Every row gives one point. The points of each table are mixes of a few directions, plus a little noise. How many directions does each table use, and how many do they share? Where both have some left over, give the other angles between the two spaces (their principal angles), to ten degrees, smallest first.
In the rows, zero is written as 128.

First (6 x 2):
[[149  65]
 [117 159]
 [109 185]
 [120 152]
 [138 100]
 [135 107]]
Second:
[[152 167]
 [154 170]
 [ 95  74]
 [123 120]
 [116 108]]
Directions: first 1, second 1, shared 0; angles 50

First (7 x 4):
[[ 72 139 154  84]
 [147 129 126 133]
 [136 123 144 125]
 [136 186 105  83]
 [134 144 130 111]
 [176  90 113 192]
 [ 94  85 123 169]]
Second (5 x 4):
[[139  88 104  91]
 [138  91 106  94]
 [115 179 159 175]
 [133 108 116 109]
 [116 174 156 170]]
Directions: first 3, second 1, shared 0; angles 90

First, 8 rows:
[[ 71 149 154 154 158 153 141 141]
 [126 101 161 177 173 136  55 120]
 [114 126 140 149 139 137 124 126]
 [161 108 126 101 171 108  48 135]
 [144 135 105 115  75 122 183 119]
 [190 120  85  64  90  94 133 125]
 [ 98 163 149 151  89 136 169 140]
 [120 122 104 114 130 138 171 117]]
Second:
[[131 124  79 160 101 113 151 122]
 [121 182 103  81 135  87 147 153]
 [149  70 135 156 132 156  83 148]
 [ 99 144  97 132 146 123 150 127]
 [118 119  96 104 197 121 128 166]
 [141 102 152 172  65 153  96 112]
 [153 113 172 117 119 139 101 129]
 [189 131 173  67 144 100 144 124]
 [112 169 158  99 142 120 165  94]
 [ 67 126 116 194  98 169 115 106]]
Directions: first 4, second 5, shared 2; angles 40, 40

First (7 x 9):
[[149 124 104 144 133 113 155 132 156]
 [146 182 144 133 128 137 140 147 134]
 [ 97 166 122 128 112 147  94 160  88]
 [143 171 104 148 125 126 146 159 141]
 [140 133 139 128 132 127 138 123 139]
 [130  71  66 149 129  99 146 124 152]
 [ 92  49 218  68 135 148  75  52  85]]
Second, 7 rows:
[[129 144  74 117 178 162 160 129 133]
 [147 113 202 134 133 122 105  67 157]
 [ 85 149 146 134 192 125 114  66 134]
 [122 122  95 143  66 141  81 183  95]
 [124 137 118 156 104 100 120 146 134]
 [133 115 162  86 148 120 173 116 124]
 [156 116 100 127  77 126 143 188 119]]
Directions: first 3, second 5, shared 2; angles 90

First:
[[195 119  71 131  75 124  67 175 183  84  93 138]
 [149 115 160 140 160 134 110 135 108 171 144 146]
 [169 122 148 144 130 118  91 154 129 164 136 165]
 [ 87 129 173 127 177 138 167  95  84 165 155 120]
 [ 76 173 129 130  73  75 168 122 139 124 137 156]
 [136 105 138 123 171 161 123 117 109 136 129 105]
 [114 102  68  97 146 186 144 102 140  44  91  41]
 [138 138 137 138 111 107 117 142 133 146 134 157]
 [ 88 149 126 123 111 111 162 112 127 117 131 125]]
Second:
[[152 153 170  70 153  91 106 120 129 170 105 114]
 [ 66 134 110 121 134 140 179  94 117  91 124  89]
 [130 117 126 182  78 148 149 151 130 128 185 194]
 [ 68 140 143 136 139 125 178  99 103 133 147 122]
 [109 108 106 171 152 144 122 129 114 116 122 117]
 [148 140 171 108 169  95  97 127 114 183 114 129]
 [184 113  80 106  91 149  93 152 173  75  99 111]
 [128 156 173  79 139  96 135 112 122 166 127 126]
 [168  91  76 181  99 164  93 167 150  89 131 149]]
Directions: first 3, second 4, shared 2; angles 50

First (11 x 14):
[[143 139 133 103 151 150 134 152 163 109 133 134 180 120]
 [150 127 121  94 155 162 140 149 159 107 140 124 168 132]
 [ 88 214 212 176 109  60  93 167 172 130  84 201 237  42]
 [105 126 133 164  99  93 116 104  92 151 116 130  80 126]
 [147  74  77 106 133 163 147  99  92 132 152  84  50 181]
 [130 110 112 128 124 132 132 114 109 134 133 113  92 145]
 [122 151 150 134 129 116 121 143 147 124 119 147 166 106]
 [135 106 108 120 129 141 135 116 113 130 137 110  96 149]
 [144 128 124 103 148 152 136 143 151 113 137 126 158 130]
 [102 154 158 164 106  86 110 127 122 142 107 152 136 100]
 [142  78  81 115 126 153 143  96  87 136 148  86  44 177]]
Second (8 x 14):
[[177 105  83  79 129 189 132 112 116 108 153  98 109 142]
 [138 141 128 139  83 125 105  89  90 137 114 129  97 103]
 [163 118 103 103 106 166 123  91 100 123 132 107  96 129]
 [126 124  83 129 133 120 106 189 135 109 177 135 141 111]
 [117 151 149 127 154 117 129 175 174 114 130 152 197 110]
 [ 84 133 201 162 149  90 163  99 145 160  72 138 130 159]
 [134 110 162 117 137 150 166  59 118 149  85 104  93 173]
 [ 85 144 115 169 133  68 100 210 146 122 162 162 161  96]]
Directions: first 2, second 4, shared 2
